Each row is a point. Any point is a mix of the corners, with weights that add up to 1. It lies inside the corners' shape when no weight is negative. Is each point inside? If not, which corners have a negative weight?

Corners:
(1): [-2 20 14]
(2): [ -1 -56 -50]
(3): [-27 -33  12]
(4): [-36  11 -58]
Points:
[-10 -24 -46] => outside (3)
[ -1 -16  14] => outside (4)
[ -3 -47 -43] => inside
[-32   6 -50] => inside
[ -4 -48 -43] => inside
[-27  12  -6] => outside (2)
[-20 -34  -4] => inside
[-26 -42 -40] => outside (1)
[-25  17   4] => outside (2)

Corners:
(1): [ -7 -16 -18  24  40 -21  11 -16]
(2): [-27  17  11 -15  -3 -29 -44 -77]
(3): [-82  14 -14 -67  -2 -15 -30  17]
(4): [-25  -6  -6 -50 -22 -14  -9 -90]
(5): [ 22  12  71 -15  -3  33  32  32]
(6): [ 25   8 -22  21   4  47 -34  38]
(7): [-66  11  -1  47 -62 -22  -6  21]
(8): [ 42 -14  12  -4 -39 -29 -25 -21]
(9): [32 48  7 44 27 -2 52 30]
Points:
[ 40   4  28 -22  18  17  18   6] => outside (2, 7)
[-15  -2  -1 -36  -5   2 -33  -4] => outside (7, 9)
[-41  13  -7 -32  -3  -8 -19  10] => inside
[24 27 12 48  8 -1  7 10] => outside (3, 4)

Corners:
(1): [  1 -48  13  28 -47   7 -11 -43  45 -19   5  61  35 -47]
(2): [  3 -36   8  -9 -34  -2  -6  13 -22   5   4 -34  19  -7]
(3): [ -6  16  -8 -57  56  27 -14 -45 -10 -35  14 -13 -40  28]
(4): [ 21  37 -60  50   9 -36 -63 -31  23  69  38  62 -12  32]
(5): [ 14  28   4  17  26 -56  41  46   9  73  44 -16 -14 -37]
(6): [ 38  34 -24  13  46  58  36 -27  24  42 -26  -3  26 -26]
(7): [-30  28  12   2 -17  -8 -48 -25 -16  -6  34  57  49  -4]
(8): [  6   4  -7 -25  -1 -24 -40 -11  16   2 -51  13  39  20]
(9): [-36 -24 -12  -7 -44 -26  30  35  14 -28  35  49   3  27]
(10): [ 21  34  21  24 -40 -33  32  55  -2  88   1  -7 -17 -11]
(11): [ 25   1  42  38  55  53  32  44 -15 -25 -31  25  12  34]
(12): [-25 -22  -3  28 -17 -51   5  63   0  83   5  17 -10 -37]
(13): [ 36  -3   4 -19 -16 -22  25  -7 -24  45 -44  55  23  39]
(14): [ 51  22 -45 -48  29  -9 -67 -11 -23  -4 -43  53  33  -3]
(15): [-47  41 -15  -3   8 -32  42 -31 -14 -34   4 -39 -23  -4]
Points:
[-25  17   0  42  -2 -23  43  13  15  44  44  31 -23  -5] => outside (2, 8, 14)
[  3   7  -9   3  -7 -19  -2  13   3  27  -3  21   7  -1] => inside
[-16  48 -29  -4  15 -66  17  36 -10  87  62 -36 -48 -28] => outside (1, 8, 11, 13)
[ 18  20 -10  13  17   0  -9 -21  -1  33   9  18  -2 -12] => outside (8, 9)
[  3  24 -15  13   9 -23  -1  -2   8  33   3  27  -2   1] => outside (2)
[  1   9 -12   2  -9 -24  -5   2   4  28   4  18   7  -4] => outside (11)

Corners:
(1): [-29  48  -7  57  19   5  -5   5   5 -14 -24  28  20 -60   7  -2 -10   4
  37  41]
(2): [-24 -16   6 -22  43  25   6 -37  51  18 -36 -18   4   0 -70 -39  73 -36
 -18 -30]
(3): [ 16 -67   0   2   2  20  -5  81 -55  -5  -6  32  15 -16  33   7  38  33
 -49 -21]
(4): [ 13  -1  -4 -18  43 -21 -24  26 -51  -8   2  42 -38 -21  30  38  45  39
 -21 -79]
(5): [-45  42  36   3   4 -18  43  -2  -3   1  -9   4  38 -47  16 -73 -84  -6
  26   5]
(6): [-30  -3 -28  -2  39 -31 -27  21  15 -33 -36   3  69 -41  -1 -40 -26 -47
  28 -24]
(7): [ 53   2 -29  33  -5   6 -38  86 -25  26  35 -12 -12   1   2  18   6  36
 -19 -61]
(8): [-54 -33  39 -22  48   2 -20 -52  58  29 -36 -28 -11  76 -29  -2  35 -28
  25  -8]
(9): [-34   8 -20  61 -40 -21  47  -4  14 -25 -50  27  47 -23   3 -38 -33 -18
  34 -58]
(10): [ 10 -11 -26  -4  13  54 -32  17 -37 -51  -1 -13   2  20  -2  10  14  65
   1 -56]
(11): [-18 -44  -1 -22  -3  -2 -10 -74  21 -15 -37 -63 -43  17 -40 -38  41 -65
  20   4]
(12): [-31  31 -29   6  27 -24  60  21  16 -52  10  13  27  15  -5 -36 -53 -46
  -7  18]
(13): [ 17 -33  22  -3  52   0 -17 -30  86 -24  -8 -19 -35  22  13 -49  40 -16
 -13 -27]
(14): [-45  27 -17   7  12   0  46  -4   2 -10  18 -48  61 -24  47 -22   2 -51
  35 -20]
(15): [-38   6 -41  17 -27 -29  -2 -16   3 -14  31  39  46   8   5 -72   3 -24
  17   2]
(16): [  6   0 -60  -9  15   2 -18  14 -45  22 -52  -6  25   8  47  -3  11  27
 -55 -29]
(17): [-26 -37  13 -36  24 -39  18 -94  82  12 -15 -49  16  11 -27   6  37 -14
 -23  23]
(18): [  9  21  -2 -39 -30  46 -55  42  -1  -2 -15  24   2 -14  36  44   9   7
 -24 -62]
(19): [-50  14  17  55  16   1  16 -70  10 -20  20   7  55 -18   8 -35 -67 -56
   4  -7]
(20): [ 95 -16 -22 -20   5  25  -1  14 -54  18 -32  43  38   9  11  17  16  19
  -2 -40]
(21): [  4 -46 -71 -31  31  44 -15  58 -12  29  -6  12 -23 -21  30  32  -1  27
   9 -53]
Points:
[ -5  -3  -6   5   6  -9   8 -11   4 -15  -8  -2  24  -9   6 -21   1  -7
  -9 -30] => outside (1, 8, 21)
[-30  25 -18   4  26  -6   9  -9  25 -23  -9 -25  -6 -38   8  -4 -15 -16
   4 -33] => outside (3, 8, 15, 20)
[-26   2 -17  19  23   0 -21   2  24  -3   6 -10   4   9   0   3  12  -6
   0 -36] => outside (3, 5, 11, 20)
[-11  -7 -18   0  25  -1   4  -9   7  -3 -11  -4  12  -2   0 -19  -2  -6
  13 -21] => outside (3, 18)
[-27 -15  -8  -2  24  -2  15 -23  12 -14 -18  -1  22   1  -2 -27   6 -19
   2  -8] => outside (7, 18)
[-34 -34  17   5  37  -2  47 -63  29 -18 -12  15  -9  15 -22 -44   9 -18
  12  13] => outside (6, 7, 14, 16, 18)
[  4  19  -2   7   8  11 -16  30 -27 -30  14  19  18  -5  27  -7 -19  -1
   7 -17] => outside (2, 9, 16, 17, 21)
[ -4   1 -16   3  17   5   1  18  -7  -5  -6  12  26  -5  13  -9   0   6
  -8 -28] => outside (11)

Corners:
(1): [ 31 -12  11   0   7  46  -4  36  -4  35 -19 -20   9 -32  41   3 -22 -20
  18 -14]
(2): [-50 -34   6 -15  18 -49 -19 -18  53 -14  -7  60   0 -12 -82  -2 -19 -21
 -16  -3]
(3): [-12  -4  15 -16   8 -39 -18  23 -10  -6 -32   9 -43   2 -60 -36  31 -19
 -22  -8]
(4): [ -1  18   7  -4  -3  51  43  23   3 -16   4  -6   3 -16  48  42  -2 -17
  -6  -3]
(5): [-17 -21  22  29  15 -23  -7 -19  17  -5  33   1  26 -16 -72 -76  43  18
 -43 -28]
(6): [-38  13  48  -4  12 -41 -22 -14  12 -38 -10 -10  -9   2 -49 -50   1 -30
  17 -21]
(7): [ 39  29 -13 -28 -33   5  -2  47 -26   1  44  22  33 -20  34   8  -4   4
  31 -18]
(8): [-13   2 -11   9 -57  23  16  49   8  16  -1  45  17  -4  61  -4 -27  57
  23   7]
(9): [ -3  16  43   1  15 -15 -10 -23  -4 -42 -10  40 -12 -18 -56 -17  46  32
  14  -1]
(10): [-13  17 -32  -6 -52  19  72  32 -37  19 -31  -4  13 -48  29  11 -37  20
   3 -42]
(11): [ 14  28 -28   0 -53  20 -16   6 -16  35  -7 -24 -16 -20  55 -17 -43 -12
  30   9]
(12): [  3  65 -11  -3 -23  23  -4  53 -14  34  33 -30  12 -12  31  15 -73  15
  44  13]
(13): [ -4  11 -13   6 -52  41 -22  16 -13  24   2  -2  47  15  19  45  -3 -21
  33 -21]
(14): [-38   3  28  10  19  -3 -25   0 -17 -24 -10  26 -42   2 -25 -31  30  23
 -19 -41]
(15): [  6 -15   6 -37  39 -56  15 -24  39 -31 -47  26  -3  16 -34 -46 -26  25
 -34  -9]
(16): [-47  27  -5  -6  26 -54 -23   0  10 -37 -23  -6  19 -30 -28 -13  34  -2
 -13 -16]
(17): [  4  10  30  -4  -1 -73  40 -29  -7  25   3  16   7  -5  25 -18 -38  36
 -17  -4]
(18): [ 10  42   9 -27 -11  32   6  21 -27  52  24   8  51 -24  55 -35 -28  14
   0  14]
(19): [ 28  49 -31  34 -37  23  40  47 -21  29 -27  -1  17 -24  34  -4 -46 -26
  -6 -31]
(20): [ -5  42  21  -4 -86  22 -31  20   2   2 -10 -22  13 -24  26  17 -21  10
  -3 -25]
(21): [-19 -44  11   0  40 -52 -39  28 -22 -95 -27  49  12  -4 -90 -42  19  12
 -38  19]
Points:
[ -7   5  13  -4  -1 -14   1   1  -2 -14 -12  18   5 -13 -18 -21   5   9
  -5 -11] => outside (12)
[  8   1 -21   0 -26  -6  -7  22  16  35   7  21  44 -13  24  -3 -54   5
   3   4] => outside (3, 4, 6, 9, 10, 14)
[ -1  10   9   3 -19  -7  -2  19 -15   5   0  16   0 -19  -3 -24 -16  11
   3  -9] => outside (4, 13, 15, 16)
[  0  18   4  -4 -16  -2   2  19 -11   0  -2   5  11 -14  15 -14  -9  13
   5  -9] => outside (2)
[ -1  11   7  -1 -10  -9   5  10  -8  -7 -15   8   4 -11   3 -21  -4   5
  -6 -15] => outside (2, 12)
[ -5  10   4   4 -25  12   6  20 -11   9   2   5  11 -16  10  -4  -9   5
   5 -14] => outside (15, 16)
[-10   8  12  -4   2 -12  -3   6   1  -9 -12   5   5 -13 -11 -19  -2   2
  -1 -14] => inside
[ -6   7  10  -3  -6  -5  -8  12   2  -7  -2  11   7 -11  -8  -9  -4   0
  -1  -8] => outside (10)

Corners:
(1): [ 14  -3  25  21  39  -9  -3  22   9 -60 -23  20   5   7  35 -10 -66 -55
  -7 -17]
(2): [ 41  31  -1 -13   0 -19 -12  -6 -16   1  21 -23  32  46  28   0  70  65
 -38  11]
(3): [  7  21  35 -15  -5   8 -31   6  12   3   7 -35 -28  23  10 -10 -81 -19
   3 -33]
(4): [-24   0 -18 -53 -11  22 -31  18 -54  -5  11  14   5  23  -6  40  33  31
 -56 -16]
(5): [ -9  29  15 -22  -1  24 -53  25  11 -30 -16  35  41  72  12 -28 -63  -3
  19 -20]
(6): [ 25  66 -37 -69   6  -6   5  14 -33 -13  32  11  20  10   3 -37  31  51
 -56  29]
(7): [ 15  18   1 -20  58 -28  39 -34   2  41  23  18  40 -14  -9  43 -19  15
  51  -7]
(8): [ 39 -31   5 -54  -9  10  17  11 -29   3  24  19  -9  45 -33 -18  12  95
 -67   9]
(9): [-14  12  -8  -9  37 -18  18 -18 -30  15   6 -20  61   1 -14 -24  60  66
 -71 -42]
(10): [-32 -17  23 -21  -7   3 -30  25  86 -26 -34  14  -7  15  19 -34 -56 -45
  14 -20]
(11): [-27 -15  51  11   9  25  14  10 -19  -1 -41  -2   2  32  11 -22 -64 -33
  17  25]
(12): [-33  52  38   2  -5  -1   5  85  14 -31 -45  13 -37  46  21 -11 -72 -17
  14 -13]
(13): [-23  26  58  37  32   9 -49  21  29 -30 -21  26   2   0 -22 -24 -74 -28
  37  36]
(14): [ 37  41  19  20   3   4  62 -10  40 -14  46 -11  36 -19 -41 -17  14 -29
  53 -26]
(15): [ 31  20 -71  45  22 -12  66 -58  38  35  14   3   7  13 -40   5  15 -19
  27  -5]
(16): [ 44  15 -41  11  63  11  38  26  19  57  49 -41  26  16 -53   3  32   6
  17   2]
(17): [ -2  -1  14  -5 -39  -5  -1  25  59 -14 -32  14  41  21  -7  24 -92 -41
 -10  19]
(18): [ 38   2 -33 -30 -29   7 -34  45 -25  -9 -34   5  23 -15   2 -29   4  62
  -9 -15]
(19): [ 22   5 -38 -87 -11 -60 -30  -6 -48 -16 -16  -9   8  46 -37   0  56  31
 -48 -16]
(20): [ -1   0 -11  28   7 -57  43 -10  -5  24  70  -1  35  12  -4 -25   9   1
  28  -5]
(21): [ 63  27  18  16  10  -9  46  -9  26  78  43  42  34   8 -32 -23  14 -33
   6  -7]
Points:
[  5  20  11   8  17   9   6   8  16  12  10   3  18  16 -11 -11 -26   2
  13   3] => outside (1, 19)
[ 13  16   2 -12  12  -5   3   8  -3   3   8   1  11  22  -9 -13  -2   9
  -3  -8] => outside (17)
[ 17  11   3 -11   3  33  33  10 -12  40  32   0  -6  34  -6 -14  -2  19
  33   9] => outside (1, 9, 13, 17, 19)
[ 17  31 -10   1   5  -4   3  11  -8  -1   5  -2  19  26 -10 -14   0   2
 -10  -4] => outside (7, 8, 10)
[ 16  18   3 -23   7   6  12  19 -20   0 -12   2   1   9 -21   0 -16  15
 -26   5] => outside (2, 5, 10, 20)
[ 25  21  -7 -13   1  -9   9  20  30  -3   8  15  10   8 -15 -20 -31  -8
  15  -4] => outside (2, 4, 9, 11)

Corners:
(1): [-59  -2  -3  27   2  -5 -55 -12 -21 -40  14  15   4 -21  13  -8  58  12
  29  24]
(2): [ 18 -17 -27 -50 -56  -8  16   7 -35  13 -30  -5 -66  17 -14  -5 -11  27
  12  22]
(3): [ -5   2  20 -11  -8  17  10 -22  18 -30  40  -6   0 -19  19  44  46   6
  55  35]
(4): [  9   9 -14 -23 -27   8 -40  32  47  22  15 -44  -4   3 -67 -18 -33  17
 -22 -16]
(5): [ -8  24  -8  44 -46 -27   5  51 -19  24 -12 -17  38  13 -20  58 -22 -53
 -38 -23]
(6): [-21  -2 -15   6  25  45 -37 -18  -1 -18  16  23 -38  22  26 -11   8   0
  39 -18]
(7): [ 36 -13 -73   4 -31  27  18  32  -7   6   7 -15 -95  -8 -24 -43  27  10
 -25  24]
(8): [-40  45  -9  22  -4  -4 -24   2  37 -17  -8  16 -15 -16   2   9  27  13
  58  -3]
(9): [-25  -3  11   6  -2  28 -38 -44   7 -10 -28  -1  11 -26   0  25  48  27
  -1 -12]
(10): [ 10  -8 -10  17 -12 -58 -10  24  22 -25 -21 -24  16  -5 -32  16 -53 -31
 -21  -9]
(11): [-43   8  -3  19  21  33 -14 -29   2  17  -3 -22  14 -40  13   3  22  -1
   7  34]
(12): [ -7  48 -25 -31  -4 -22 -27   6 -26 -45   0 -60  45  30 -26  32 -50 -17
  -9 -17]
(13): [ -5 -36  28 -17   2  33  -6 -30 -12 -23 -26 -20  21 -17   8 -19  62   1
  43 -25]
(14): [ 33   6 -41 -41 -69 -11  11   7  11  35  -4   2 -55  -5  42 -25  -8  -7
 -38  19]
(15): [ 17  -1 -25  -5 -21 -12  55  18   2  29   8  -2 -53   8  18 -27 -13  11
 -67   1]
(16): [ -5   5 -16 -35  16  -1  -1  34  37  13 -21   1  26  30 -49  -3   0 -18
 -69   0]
(17): [ 47  -7 -17 -58 -30  21  25  68 -38   5  -7  31 -92 -21 -19 -20 -14  22
 -23   7]
(18): [-17   3 -25   2  28   2 -26 -25 -18   8  40  13  17 -37   4  20  33 -33
  39 -19]
(19): [-35 -12 -32  16 -35  24   4 -18 -15 -11  17  53   7 -23  11  26 -11  -2
  39   4]
(20): [-58  10  51 -37 -13  36 -12 -47  -5 -15 -13   4   5 -22 -13  11  59 -39
  -5  -6]
(21): [ 44  31  -8  22 -16  -7  -7   2  21  22 -28  -8  23  19 -64 -14 -12 -22
 -34   6]
Points:
[ -4   5 -15  -7 -16  -1 -12   3  10  -1  -3  -6  -4   3 -17   0   3  -4
  -5  -3] => outside (11, 17)
[ -3   4 -10   3  -2   6 -21   2   0  -7  -5  -9  -4  -8 -11  -3  18   3
   8   6] => outside (15, 19, 20)
[ -6  -3 -16  -5 -16   4  -8   3  -8   0  -6   1  -7  -5 -12  -1   2  -7
 -12   0] => outside (3, 8)
[-21 -12  -7 -12  -2  28 -17 -26  10   1   5  -8 -32 -19  14 -20  60  16
  17  16] => outside (5, 10, 12, 17, 19, 21)
[-26  13  -5  13  -7   5 -17 -11  10  -5   4   6  18  -8   1  15   7 -11
  13  -4] => outside (2, 7, 17)
